Rows are points. Examples show where two turns around zero, p and q, send a point. Write where each new point lands after one turn and then the other. Backwards means that the second turn is done in reverse. Each puzzle has new turns, and all numbers are rounded.

Turn p:
+0.27 -0.17 -0.27 => -0.14 -0.03 -0.39
+0.03 +0.53 +0.41 => -0.11 +0.44 +0.49
-0.60 -0.36 +0.01 => +0.43 -0.53 +0.15
+0.05 +0.06 +0.10 => +0.01 +0.12 +0.05
+0.23 -0.24 -0.08 => +0.05 +0.04 -0.34
+0.02 +0.17 -0.18 => -0.24 -0.05 +0.02
Turn q:
+0.30 -0.11 +0.25 => -0.03 -0.31 +0.25
+0.31 +0.30 -0.14 => +0.23 -0.30 -0.25
+0.35 +0.22 -0.06 => +0.18 -0.35 -0.15
-0.18 +0.11 -0.13 => +0.07 +0.19 -0.15
-0.35 -0.61 +0.02 => -0.56 +0.36 +0.24
-0.44 +0.10 +0.06 => +0.13 +0.43 +0.05
Where do these land?
p, then q backwards: -0.14 +0.18 -0.36 => +0.28 -0.32 -0.03
q, then p: -0.08 -0.03 +0.36 => +0.16 +0.31 +0.12
q, then p backwards: +0.12 +0.34 -0.29 => +0.11 -0.44 -0.08
q, then p: +0.10 -0.49 +0.30 => +0.47 -0.02 +0.34

Turn p:
-0.44 +0.11 -0.17 +0.08 => +0.32 -0.16 +0.18 +0.28
+0.35 +0.15 +0.30 -0.19 => -0.30 +0.41 -0.07 -0.10
-0.12 -0.04 -0.28 +0.30 => +0.34 -0.24 +0.00 -0.11
-0.15 -0.51 -0.17 -0.07 => -0.16 -0.53 -0.08 +0.05
-0.13 -0.07 +0.13 +0.31 => +0.09 -0.11 +0.29 -0.17
+0.49 +0.35 +0.19 -0.43 => -0.30 +0.62 -0.32 +0.05
Turn q:
-0.26 -0.01 -0.09 +0.04 => -0.15 -0.22 -0.05 +0.04
+0.05 -0.47 +0.05 -0.21 => +0.47 -0.21 -0.08 +0.03
+0.02 -0.39 -0.21 -0.21 => +0.33 -0.26 -0.18 -0.17
+0.12 +0.73 +0.12 +0.53 => -0.67 +0.60 +0.07 +0.14
+0.41 +0.12 -0.26 +0.00 => +0.04 +0.32 -0.14 -0.36
-0.13 -0.09 +0.09 -0.36 => +0.18 -0.25 +0.25 -0.05
-0.21 +0.11 +0.30 +0.21 => -0.19 +0.02 +0.11 +0.37
Where do these land?
p, then q: +0.23 +0.06 -0.26 -0.25 => -0.20 -0.05 -0.25 -0.29
p, then q: -0.28 +0.21 +0.16 +0.84 => +0.60 +0.44 +0.54 +0.10
p, then q: +0.13 -0.36 +0.13 -0.12 => -0.02 -0.42 -0.01 +0.07
p, then q: -0.18 -0.09 -0.13 -0.27 => -0.08 -0.03 -0.32 +0.14
q, then p: +0.10 +0.18 +0.11 -0.21 => -0.18 +0.22 +0.13 +0.04

Turn p:
+0.18 -0.31 +0.07 +0.21 +0.23 -0.14 => -0.12 +0.30 +0.19 +0.31 -0.03 +0.11
+0.24 -0.52 -0.10 -0.35 +0.32 -0.53 => -0.40 +0.57 -0.41 +0.39 -0.19 +0.05
-0.31 +0.13 -0.17 -0.13 +0.13 -0.09 => +0.03 -0.05 -0.22 +0.03 +0.18 -0.31
+0.26 +0.19 +0.39 +0.20 -0.31 +0.19 => +0.07 -0.25 +0.40 -0.22 -0.32 +0.21
+0.10 +0.25 -0.29 -0.12 -0.14 +0.43 => +0.12 -0.06 -0.05 -0.53 +0.25 +0.12
+0.04 +0.34 +0.43 +0.28 +0.03 +0.00 => +0.03 -0.20 +0.48 -0.05 -0.25 -0.22
+0.06 +0.35 -0.20 +0.19 -0.23 -0.21 => -0.35 -0.36 +0.08 -0.13 +0.14 -0.04
-0.57 -0.42 -0.14 -0.28 -0.02 +0.35 => +0.63 +0.05 -0.48 +0.19 +0.23 +0.07
Turn q:
+0.16 -0.18 +0.15 -0.15 +0.19 +0.03 => -0.08 -0.24 +0.09 -0.05 +0.14 +0.22
+0.26 -0.38 -0.07 -0.36 -0.09 -0.18 => +0.12 -0.33 +0.36 -0.25 +0.25 -0.08
+0.07 -0.09 -0.24 +0.35 +0.17 +0.05 => +0.09 +0.28 -0.04 -0.24 -0.11 +0.25
-0.06 +0.80 +0.17 -0.38 -0.10 -0.22 => +0.22 -0.04 -0.05 +0.86 +0.13 -0.27
+0.27 +0.07 +0.12 +0.33 -0.12 -0.06 => +0.29 -0.09 -0.30 -0.09 -0.15 +0.09
-0.98 -0.03 -0.03 +0.14 +0.05 +0.10 => -0.71 +0.56 -0.21 +0.02 +0.04 -0.36
+0.28 -0.19 -0.10 +0.08 -0.10 +0.27 => +0.08 -0.15 +0.14 -0.24 -0.30 +0.14
Where do these land?
q, then p: +0.10 +0.17 +0.39 +0.11 +0.06 +0.16 => +0.09 -0.04 -0.02 +0.08 +0.36 +0.29
p, then q: +0.21 -0.20 -0.55 +0.25 +0.19 +0.12 => -0.31 +0.24 -0.04 +0.40 +0.02 +0.43
q, then p: +0.24 +0.19 +0.13 -0.22 +0.04 -0.05 => +0.03 +0.16 +0.26 +0.15 +0.03 +0.21
p, then q backwards: +0.08 -0.34 +0.13 -0.04 +0.15 -0.65 => -0.43 +0.47 +0.16 -0.03 +0.06 +0.39
q, then p: -0.07 +0.35 -0.46 +0.35 -0.14 +0.27 => -0.23 -0.55 +0.13 -0.40 -0.12 +0.08
q, then p backwards: -0.35 +0.19 -0.06 -0.11 -0.28 +0.22 => +0.00 +0.09 +0.24 -0.04 +0.29 -0.39
p, then q backwards: -0.49 -0.46 +0.23 -0.43 +0.32 -0.25 => -0.17 +0.78 +0.10 +0.32 -0.30 -0.14
q, then p: +0.29 +0.09 +0.20 +0.09 -0.35 +0.18 => -0.14 -0.06 -0.14 +0.11 -0.01 +0.49
